Every row gives one point. The points of each table are mixes of a few directions, plus a little noise. Count the directions of each table, and those that both share. Where both have some left over, give the other angles between the two spaces (their principal angles), to ten degrees, smallest first.

First (5 x 2):
2.7  2.5
-5.5  -5.1
-3.2  -3.0
-0.1  -0.1
6.1  5.7
Second, 7 rows:
-2.7  -2.4
1.7  1.6
-2.6  -2.4
-0.6  -0.7
-6.5  -6.0
4.6  4.3
6.1  5.8
Directions: first 1, second 1, shared 1

First, 6 rows:
-3.1  2.7  0.5  2.9  4.4  1.0
-3.1  1.8  -1.3  3.3  4.6  0.3
4.2  -2.7  5.6  -1.0  1.8  0.5
2.3  -2.7  -2.7  -9.0  -6.3  -2.4
3.5  0.5  7.2  -4.1  -4.8  1.7
-3.8  0.4  -9.2  7.8  0.4  -1.1
Second (6 x 6):
1.5  -1.4  2.6  6.1  4.5  1.0
-1.3  1.9  -3.7  -1.5  -7.6  -0.2
-0.6  -3.4  -3.1  6.8  10.4  -1.3
-6.0  7.2  0.1  -6.5  -2.1  0.9
0.6  1.1  1.3  -2.6  -4.5  0.5
5.8  -5.3  2.7  -2.3  -0.7  -0.9
Directions: first 4, second 4, shared 4

First (9 x 11):
0.5  3.0  2.7  0.8  1.2  2.2  -2.3  1.6  0.8  -0.7  -3.4
0.6  4.8  4.1  2.5  2.6  4.0  -3.4  2.3  0.0  -2.3  -5.7
-0.8  -5.9  -5.2  -1.9  -2.3  -4.5  4.5  -3.1  -1.3  1.6  6.7
0.3  1.9  2.0  -0.6  -0.1  0.9  -1.9  1.3  2.0  0.8  -1.9
0.2  0.8  0.7  -0.5  -0.3  0.2  -0.8  0.6  1.2  0.7  -0.7
0.0  -1.8  -1.1  -3.7  -3.0  -2.8  0.6  -0.4  3.5  3.8  3.0
-0.3  -1.7  -1.5  -0.2  -0.4  -1.1  1.3  -1.0  -0.6  0.2  1.7
-1.7  -10.6  -9.6  -2.9  -3.7  -7.8  8.4  -5.9  -3.1  2.3  12.1
1.3  9.3  7.8  6.6  6.2  8.8  -6.4  4.5  -2.4  -6.3  -11.7
Second, 11 rows:
-3.3  1.6  -8.2  -4.2  -5.6  -6.2  -0.1  0.6  7.9  -3.2  -6.4
1.1  -2.2  3.1  2.9  4.2  2.4  0.7  -1.0  -5.7  0.7  3.4
0.8  2.9  1.2  1.7  -0.6  2.8  -0.3  1.1  0.0  -1.8  -1.7
0.0  5.1  2.3  0.6  0.4  2.3  -3.5  2.6  2.8  -2.1  -6.6
-1.1  -5.5  0.0  4.5  8.9  -0.5  1.5  -2.9  -10.0  -2.4  1.4
-2.0  -0.6  -3.6  -1.0  0.1  -3.2  -0.2  -0.3  1.3  -2.0  -3.3
0.0  -6.8  1.9  1.6  6.6  -1.2  1.3  -3.0  -7.4  3.0  6.0
2.7  6.0  4.1  3.8  -2.0  7.4  -0.6  2.3  -0.6  -2.6  -1.2
1.8  -4.6  2.2  -8.2  -5.5  -3.7  0.6  -0.7  6.5  12.6  10.9
1.9  0.1  -0.2  -2.4  -6.5  0.8  2.5  -0.2  3.1  3.6  6.4
-2.0  4.2  -3.0  0.9  -0.2  -0.8  -2.1  1.5  2.7  -5.8  -9.1
Directions: first 2, second 4, shared 2

First:
-1.4  -1.0  7.0  3.0  -3.3  0.2  0.2  -4.0  -2.8  -0.9  1.4  1.3  -0.7  -2.4  -1.4  -3.6  -3.2  3.5
4.6  -0.5  2.8  2.8  1.9  7.9  -1.1  0.3  -0.2  3.6  -4.0  4.5  2.9  -2.2  1.3  0.9  10.6  6.4
6.5  -2.3  -4.4  7.4  7.3  -4.6  -2.8  1.4  3.5  1.4  -5.6  1.3  8.0  -1.4  -0.6  -0.8  3.4  1.3
-7.6  0.1  3.0  2.1  -1.7  -6.8  -6.2  -2.5  1.5  -2.9  2.8  5.7  -5.6  -2.7  1.5  -2.6  -4.1  3.6
8.3  -2.1  0.6  1.4  0.3  1.6  -4.9  -5.2  -0.4  0.2  -5.5  -5.1  6.0  -1.1  -4.9  1.0  -3.4  -6.9
-4.0  1.8  3.3  -6.7  -6.4  4.1  6.5  -0.6  -4.2  -1.2  5.3  -4.3  -5.1  2.4  -0.5  0.2  -4.7  -2.8
-3.1  1.3  -10.4  -2.6  4.1  -8.2  3.7  6.8  3.4  -1.3  2.4  -2.6  -0.5  4.3  2.1  1.5  -2.3  -4.2
-3.2  2.7  -1.8  -7.5  -2.2  5.8  4.5  3.8  -0.9  0.9  3.2  -0.9  -4.9  3.2  2.7  3.4  3.7  -0.9
Second, 9 rows:
2.5  -0.8  -2.5  1.8  3.9  -3.8  1.4  2.4  1.2  -0.4  -3.4  -1.3  2.2  1.5  -0.5  0.2  3.6  0.1
-3.2  -0.2  3.0  -2.5  -2.7  13.4  -3.7  -6.9  -5.5  -1.5  2.8  -0.3  -5.7  -1.9  4.4  2.8  -2.3  1.6
-2.8  4.4  -1.2  -1.6  -4.2  -0.9  -5.0  -0.1  2.1  1.4  7.7  5.0  -1.3  -4.7  -0.1  -2.3  -7.3  -2.7
-4.9  -1.3  -4.8  3.6  -0.1  2.5  -4.9  -1.5  3.6  5.1  6.0  9.1  2.0  -0.4  7.3  -0.5  -2.4  6.5
-1.4  -3.8  -0.1  5.8  2.2  -4.4  7.3  -0.9  -2.3  -0.7  0.3  -2.1  2.5  3.7  1.6  -3.2  -2.2  5.3
1.2  -5.8  4.7  2.4  -0.5  -7.2  8.2  -3.6  -1.0  1.6  -8.2  -4.0  0.7  13.7  -1.6  -0.7  9.4  6.5
5.2  4.7  -3.7  -3.7  4.1  1.1  -6.0  2.5  0.6  -3.0  -3.9  -2.5  -2.4  -3.7  -2.3  3.4  4.5  -7.0
4.0  1.1  4.4  -5.0  -1.9  -1.3  3.2  8.4  2.3  -1.1  -3.6  -3.1  3.4  -5.7  -7.8  0.8  0.3  -8.1
-0.4  1.7  0.4  -0.7  -0.9  0.8  -0.4  -0.1  -1.3  -1.4  2.2  -0.8  -1.2  -2.8  -0.7  -0.8  -3.6  -2.1
Directions: first 5, second 6, shared 2; angles 40, 50, 90

First (10 x 32):
-3.9  1.8  3.7  -3.2  2.5  3.5  -1.2  -0.4  -3.9  2.7  1.3  2.5  4.3  -3.0  -5.9  2.3  3.7  -4.2  1.6  -1.3  2.0  5.3  -6.5  -6.6  -1.3  -1.7  -2.1  3.2  3.0  -0.1  -1.5  -0.8
5.6  -1.8  -6.9  0.5  1.0  -6.0  0.4  -3.2  -1.2  -2.8  -5.2  0.0  -5.3  7.8  0.5  -6.3  -3.1  3.4  1.6  -2.6  1.5  -3.4  -0.3  11.1  0.9  1.0  3.1  -2.8  -1.4  2.9  -3.0  -3.7
-1.2  3.4  -0.4  2.7  -0.1  8.5  3.4  -2.6  -5.2  -3.0  0.1  -0.9  3.2  -1.6  5.4  -1.0  0.5  -5.5  -0.7  1.6  1.7  4.9  2.1  -6.0  -3.7  0.6  1.7  2.2  1.4  1.9  1.9  -1.0
3.4  -9.5  -9.2  2.2  -4.1  -13.3  -0.1  2.4  -1.6  -6.7  -5.4  3.8  -3.6  11.1  -5.5  -10.1  -1.1  10.0  2.0  -4.1  1.6  -1.5  -3.6  14.0  6.0  -1.4  1.3  -5.7  -3.8  2.5  -5.6  -5.2
0.8  1.1  0.7  -1.4  4.0  -5.8  -3.8  -0.8  -4.3  2.9  -5.0  0.9  -2.0  -3.4  -5.4  -0.3  4.4  1.3  -1.6  -4.1  4.2  5.2  -3.1  5.6  0.6  -2.8  0.8  -0.6  -0.3  -0.3  -4.6  2.8
1.9  3.6  0.2  -1.6  1.8  5.8  1.8  -3.8  1.6  1.0  1.9  -2.0  -1.3  1.5  4.2  1.1  -3.5  -4.7  2.3  2.1  -2.9  -4.7  1.6  -2.7  -3.1  2.5  0.6  3.0  1.7  1.2  2.5  -1.9
-1.7  -1.3  4.1  -2.5  0.0  -1.7  -0.9  3.3  1.5  2.5  3.6  1.3  -1.0  -4.5  -4.9  2.5  2.8  -0.3  1.3  0.8  -6.1  -0.8  -1.0  -3.9  1.7  -2.1  -3.3  4.6  0.4  -1.8  -0.5  2.0
-4.3  4.3  6.5  -1.6  0.1  8.0  -1.7  0.4  7.2  5.6  4.9  -2.4  6.7  -3.8  3.5  9.0  -2.6  -2.6  -2.4  2.9  3.1  -2.2  0.4  -9.0  -2.5  3.1  -1.8  -2.9  1.8  -3.6  5.4  2.8
-4.4  3.6  3.7  0.1  0.1  9.3  1.0  -0.8  -1.1  1.1  2.9  -0.2  6.6  -3.2  2.3  3.9  0.7  -5.3  -0.8  1.7  3.0  3.9  -1.1  -9.9  -3.2  0.9  -0.8  0.8  2.5  -0.5  2.9  0.0
3.7  -5.2  -2.2  5.0  -5.5  -8.3  1.3  5.5  6.9  -3.4  0.5  -2.8  -7.1  -1.2  5.7  -1.7  -2.1  8.0  -3.3  3.2  -8.1  -6.9  11.5  7.2  4.6  0.0  0.6  -2.2  -5.3  -2.1  2.0  5.3
Second:
-1.1  -1.2  -6.8  -1.0  -5.5  -1.0  0.0  3.7  3.0  -0.3  -2.5  3.6  2.1  1.1  3.0  -5.4  3.3  -0.5  1.4  -2.4  -5.9  -0.8  -2.3  1.3  1.2  -7.7  -5.8  -1.9  -3.5  2.0  3.7  4.9
4.0  -2.8  -1.3  5.5  -0.4  -5.9  1.4  1.2  -7.5  -3.3  -0.7  -4.0  3.5  -2.5  2.3  -3.5  -3.0  2.8  1.5  0.4  4.3  3.9  4.5  2.7  1.8  -4.0  2.0  -4.4  0.0  1.2  -1.0  3.9
-3.3  -0.5  -0.8  -0.9  -1.6  -0.7  -2.0  2.1  0.5  1.1  -2.4  3.3  1.8  -1.4  -0.8  -1.1  5.9  -3.6  -1.5  -2.8  -6.0  2.5  -3.5  1.2  0.6  -5.3  -2.2  1.7  -1.1  0.2  1.5  4.0
6.4  -4.5  -8.7  -4.4  -5.8  2.8  4.2  1.0  11.1  -3.7  0.0  5.8  -3.8  12.7  0.6  -2.4  -8.9  13.9  8.6  6.3  -0.1  -14.5  -3.6  -5.2  0.1  5.6  -5.2  1.0  -2.2  -0.9  -0.5  -14.3
-3.5  -0.7  6.4  0.8  3.0  0.0  -3.4  -1.5  -1.8  1.9  -1.9  3.9  3.3  -0.5  -5.3  4.6  4.7  -2.5  -4.3  -0.5  -1.3  2.5  -6.5  -0.1  -0.7  0.6  3.4  4.5  2.6  -3.5  -5.9  -2.4
3.8  0.0  0.0  1.1  2.9  -1.9  0.6  0.4  -2.8  -3.5  -1.3  -4.2  -7.1  -4.6  1.0  -2.0  1.0  -1.4  1.4  0.2  -6.5  2.0  8.8  2.7  1.2  -0.6  2.9  5.2  -1.0  0.8  4.1  2.2
1.2  5.5  -0.2  1.9  2.2  1.6  2.0  -5.3  -3.2  2.4  0.7  -4.3  -1.7  -1.2  5.8  0.0  -2.5  -3.7  -3.4  -0.5  6.0  0.4  4.0  3.1  -3.1  2.7  3.0  -3.6  1.1  2.3  -2.5  2.9
-6.9  8.1  8.5  -2.5  4.5  6.1  -0.7  -4.7  0.5  7.4  8.4  -6.5  0.8  -3.4  -1.5  8.3  -2.6  -7.2  -5.0  -1.6  13.0  3.5  1.6  -3.8  -2.3  9.2  2.1  -6.2  3.8  0.4  0.1  1.7
-0.9  -4.2  2.8  -0.9  0.4  -1.4  -2.0  2.9  0.5  -1.8  -0.5  2.6  1.1  -0.1  -5.6  1.6  1.9  2.4  1.6  1.1  -3.3  1.0  -2.5  -2.3  1.9  -0.3  0.2  3.8  0.7  -2.6  0.1  -3.0
Directions: first 6, second 6, shared 1; angles 30, 30, 40, 60, 90

First, 9 rows:
5.3  4.0  0.0  -5.6  -2.4  -6.9  -2.3  0.9  4.3  -8.1  -3.2  -6.1  2.1  0.2  -2.8  0.4  -0.7  1.1  -2.1  1.8  0.8  -4.5  -3.0  2.2  4.3  6.3  4.1  4.8  -1.5  6.2  5.2  -2.1
2.6  1.1  -0.2  -2.6  -1.6  -2.6  -0.3  0.5  2.3  -3.1  -0.8  -1.7  -0.6  0.0  -0.5  0.8  -0.1  0.5  -1.1  0.8  -0.5  -1.5  -1.7  1.2  1.6  2.3  1.0  2.9  -0.8  2.3  1.5  -1.0
-5.4  -3.9  2.5  2.3  0.3  0.8  2.0  -0.1  -0.7  3.0  1.5  5.9  -4.5  0.3  3.2  2.2  1.4  1.6  1.5  -5.3  0.3  5.8  4.4  -0.2  -3.5  -6.4  -0.5  -4.0  -2.0  -5.6  0.2  3.3
-0.2  -3.2  -0.8  1.2  -1.4  4.0  2.9  0.2  -0.2  4.4  3.2  5.3  -5.1  0.0  2.9  1.1  0.5  -0.6  -0.1  0.4  -3.2  2.4  -0.5  0.1  -1.9  -3.1  -4.3  0.7  0.7  -3.2  -4.7  0.2
11.9  6.6  -6.4  -3.9  -1.3  1.8  -2.9  0.3  0.8  -2.6  -0.8  -9.6  7.6  -0.4  -5.6  -4.9  -3.1  -4.8  -3.1  13.2  -3.4  -11.9  -10.6  0.0  6.1  12.5  -2.6  9.3  5.8  10.6  -4.7  -7.8
0.4  3.9  -1.5  2.1  3.8  1.4  -3.6  -1.1  -3.7  -0.1  -2.2  -6.2  9.1  -0.4  -4.3  -4.0  -1.5  -2.3  0.9  3.3  2.7  -4.5  -0.8  -2.4  1.5  3.9  1.6  -1.9  3.1  3.4  0.2  -1.4
-1.6  -2.6  1.4  -0.4  -1.8  -0.4  2.1  0.4  1.7  0.6  1.5  4.1  -5.4  0.3  2.8  2.4  1.1  1.6  0.0  -2.9  -1.2  3.4  1.6  1.0  -1.5  -3.4  -0.7  0.0  -2.0  -2.9  0.1  1.6
-9.3  -0.9  1.1  9.2  7.6  5.9  -1.5  -2.1  -8.6  7.6  -0.3  1.1  7.0  -0.2  -1.1  -3.7  -0.1  -1.8  4.2  -3.4  4.9  3.1  6.5  -5.0  -4.4  -5.5  0.3  -10.9  2.6  -5.6  -1.4  3.3
-4.0  -4.8  4.2  -1.9  -3.5  -4.3  3.5  0.8  4.1  -1.6  1.2  7.2  -10.2  0.5  5.1  5.8  2.4  4.5  -0.1  -8.0  -0.3  7.4  4.4  2.8  -2.5  -6.8  1.1  -0.9  -5.6  -5.3  3.8  4.0
Second:
1.1  -1.4  0.0  -1.8  -1.0  0.3  2.0  2.2  1.0  -0.4  0.9  2.6  -3.6  -1.8  1.7  0.2  -1.5  -1.2  -1.8  -0.9  0.2  3.0  -0.1  2.6  0.3  -3.1  0.0  -1.1  -0.7  1.6  2.1  -0.3
-5.4  -2.0  0.4  0.8  2.8  -2.2  -6.2  -7.0  1.6  3.8  -6.1  -7.6  3.3  0.6  -5.6  -2.0  6.0  3.9  7.8  -3.9  0.9  0.0  4.6  -11.1  -10.7  5.1  4.7  -9.6  3.7  -4.4  5.1  3.3
2.5  5.3  -0.5  3.4  -0.2  1.4  1.4  1.6  -3.8  -2.9  3.7  1.1  5.1  3.6  1.6  1.6  -2.3  -0.9  -3.3  5.9  -1.1  -7.0  -4.2  4.5  9.7  2.4  -4.5  12.0  -1.9  0.2  -9.9  -2.2
3.6  -3.3  -2.5  -4.5  0.3  4.4  5.0  4.2  0.3  3.3  6.4  10.2  -8.6  -5.1  8.2  0.5  -5.7  -0.9  -7.7  -0.1  1.0  7.2  -1.1  7.2  4.6  -8.8  -2.5  -0.4  -1.6  5.2  -3.2  1.3
-0.3  -3.4  -1.7  -2.7  1.9  2.2  0.2  -0.9  1.0  4.7  1.5  3.1  -4.2  -3.3  2.9  -0.8  -1.0  1.7  -1.3  -2.0  1.2  5.1  1.6  -0.8  -2.3  -3.6  0.6  -5.3  0.9  1.5  0.0  2.7
0.5  -1.0  4.8  -1.2  -6.9  -6.4  2.5  5.4  4.2  -9.5  -5.9  -3.4  -3.5  0.1  -5.5  0.5  1.8  -6.0  3.6  -4.1  -1.4  2.0  0.7  2.6  -5.0  -0.9  3.7  -3.1  -1.5  0.0  16.3  -5.2
-0.4  5.7  -0.2  5.1  1.3  0.1  -2.3  -2.5  -3.8  -1.3  0.5  -3.8  9.0  5.2  -1.8  0.8  1.1  1.4  0.9  5.0  -1.0  -9.1  -2.4  -1.4  5.4  6.5  -2.6  9.2  -0.1  -2.6  -9.0  -0.9
-1.7  0.1  -0.5  1.0  1.8  0.1  -2.4  -3.0  -0.4  2.1  -1.0  -2.2  2.4  0.7  -1.3  -0.6  1.7  2.1  1.9  -0.1  0.4  -1.2  1.0  -3.8  -1.9  2.3  0.6  -1.5  1.3  -1.6  -1.5  1.5
Directions: first 3, second 3, shared 0; angles 50, 50, 50

First, 10 rows:
-6.7  4.0  2.7  -5.5  -2.3  1.7  6.0  -4.4  -2.2  -3.4  -0.4  -1.9  -4.6  4.3  1.6  4.1  -4.7  -1.5  0.2  4.8  0.2  0.1  -1.7  5.9  1.0  -1.7  -9.4  -7.6  5.2  -3.2  -2.3  -1.7
5.2  -6.6  0.9  2.0  -0.6  -1.5  0.9  -3.4  -4.0  3.6  -2.4  -0.2  2.2  -5.1  -3.6  2.0  3.3  6.6  -2.4  -0.2  4.4  1.6  -9.1  -3.3  -7.0  2.5  6.3  1.4  -1.8  2.9  2.6  -0.4
-5.0  7.8  -2.1  -2.9  -7.1  0.4  2.4  -1.8  1.7  -1.4  2.4  -1.7  1.1  2.6  -3.2  -0.9  -4.8  -2.0  3.4  5.3  -3.5  0.3  1.9  0.7  6.4  0.0  -10.2  -3.5  4.6  -4.3  -0.5  1.3
4.4  -3.9  -0.2  3.6  -0.6  0.1  -2.5  0.8  0.5  2.5  0.3  0.3  1.1  -2.5  -4.1  -2.9  -0.1  1.0  -0.8  -2.2  2.6  2.1  -3.1  -4.0  -2.5  1.8  5.1  2.6  -3.1  2.1  1.0  -0.6
4.2  -4.0  1.1  3.2  -1.9  0.6  -0.6  -1.2  -0.7  2.0  0.3  -0.9  0.3  -2.8  -4.6  -1.6  -1.5  1.8  -1.2  -1.0  4.1  2.5  -6.3  -3.4  -3.4  2.4  4.0  0.9  -2.5  2.0  0.6  -1.1
4.9  -2.5  2.8  7.2  10.7  2.5  -6.8  10.3  5.8  -3.6  3.8  0.8  -3.3  -0.5  9.1  -3.9  1.1  -6.6  -2.0  -10.0  1.1  -3.4  8.1  0.1  2.7  -0.3  12.0  7.5  -9.3  4.9  -3.9  -0.4
6.7  -7.9  -1.8  2.8  1.8  -2.9  -2.9  -0.5  -2.6  5.5  -3.4  2.4  4.4  -5.3  -3.3  -0.3  6.8  6.2  -2.0  -2.7  2.1  1.2  -4.4  -5.2  -7.1  1.5  9.0  4.8  -2.8  3.4  4.0  0.4
-6.9  10.0  -1.1  -4.8  -4.1  -0.7  5.5  -2.5  0.0  -4.0  1.8  -2.2  1.2  2.3  3.3  4.2  -1.5  -0.2  2.9  6.5  -4.9  -3.4  3.0  4.3  7.5  -0.8  -10.6  -3.6  5.6  -4.5  -1.0  2.9
-7.2  7.8  -1.0  -5.7  -1.3  -0.8  4.2  -1.7  -0.5  -3.3  0.1  -0.6  0.0  3.5  4.5  4.0  0.0  -0.8  2.2  4.8  -5.1  -3.1  4.8  5.2  5.4  -2.2  -9.4  -3.8  5.7  -4.1  -0.8  1.8
0.5  -4.5  -1.2  0.1  5.4  0.6  -6.0  4.5  2.0  2.4  -2.4  4.2  -2.4  3.3  0.2  -4.6  1.6  -4.3  -0.6  -5.2  -1.0  1.8  6.7  -0.5  -2.7  -3.0  3.0  1.2  -1.6  0.8  0.2  -2.4
Second, 10 rows:
4.9  3.9  0.4  7.5  -1.9  1.0  -1.4  4.2  4.8  -3.1  6.8  -3.6  3.3  -4.8  0.9  -2.4  -2.2  -0.9  0.9  -1.8  1.1  -2.7  -0.4  -4.1  6.8  4.4  5.5  6.6  -5.9  2.3  -1.9  3.3
5.8  -0.9  -2.3  3.7  2.9  -4.7  -0.1  0.9  -1.9  1.1  -0.2  0.1  8.5  -8.2  4.4  4.1  10.4  8.5  -0.7  -0.7  -1.9  -4.9  -1.4  -3.5  -0.1  2.6  9.1  8.6  -3.2  3.0  3.3  5.2
-5.7  -4.3  -1.0  -6.7  6.2  0.1  -2.8  0.6  -1.3  2.2  -6.7  5.8  -5.8  8.5  1.7  -1.2  1.6  -4.6  -0.9  -2.2  -2.5  2.5  7.9  4.7  -5.4  -6.6  -4.6  -5.1  4.1  -2.2  0.4  -4.3
-1.3  -1.0  1.3  0.3  4.5  1.8  -2.8  3.9  2.0  -1.4  -0.1  1.3  -4.4  4.0  3.1  -2.5  -1.5  -5.7  -0.4  -3.7  -0.1  0.5  5.5  2.0  0.4  -2.3  0.8  -0.6  -1.6  0.4  -2.0  -2.1
-4.3  -4.3  3.9  -3.0  1.6  4.9  -1.0  -0.3  0.5  -0.3  -1.8  1.6  -10.8  8.2  -3.0  -3.6  -8.5  -8.0  -1.4  -2.0  3.6  6.1  0.8  4.2  -4.6  -3.8  -4.8  -8.1  1.5  -0.9  -3.0  -7.2
0.2  3.4  -0.3  0.7  3.3  -1.4  0.3  2.5  1.1  -2.7  1.4  -0.4  2.4  -1.3  6.9  2.0  3.7  0.5  0.4  -0.8  -2.8  -4.8  4.7  1.2  4.1  0.1  1.9  3.5  -1.2  0.7  -0.5  2.9
-1.4  1.6  1.8  -2.5  -1.9  -1.7  6.9  -6.0  -4.9  -1.3  -1.3  -2.3  0.9  -2.5  2.1  7.8  2.1  6.3  -0.8  4.9  1.3  -2.2  -7.0  2.8  -1.7  1.5  -2.6  -2.4  2.9  -0.7  0.6  1.2
-0.6  -2.2  0.4  -3.7  0.7  -2.8  5.2  -6.1  -6.7  1.0  -4.4  0.2  2.2  -2.4  1.8  7.9  6.2  8.1  -1.7  3.6  0.5  -1.3  -6.4  2.3  -5.6  -0.1  -0.3  -1.8  3.6  0.2  2.7  1.0
2.2  -2.2  -3.8  1.2  -12.5  0.7  -2.9  -3.4  1.3  6.9  0.2  0.2  2.6  -0.3  -18.5  -8.6  -7.5  0.0  2.7  2.9  2.0  8.9  -6.4  -8.7  -1.8  2.6  -5.0  -2.3  2.3  -2.0  3.3  -1.9
0.6  5.6  -0.1  3.8  -2.6  1.6  -1.2  3.3  4.6  -3.1  5.6  -2.6  1.0  -0.5  0.1  -3.1  -4.4  -3.5  2.0  -0.3  -0.8  -1.8  2.8  -1.7  7.7  2.1  -0.4  2.6  -2.8  0.0  -2.4  2.1
Directions: first 5, second 5, shared 5
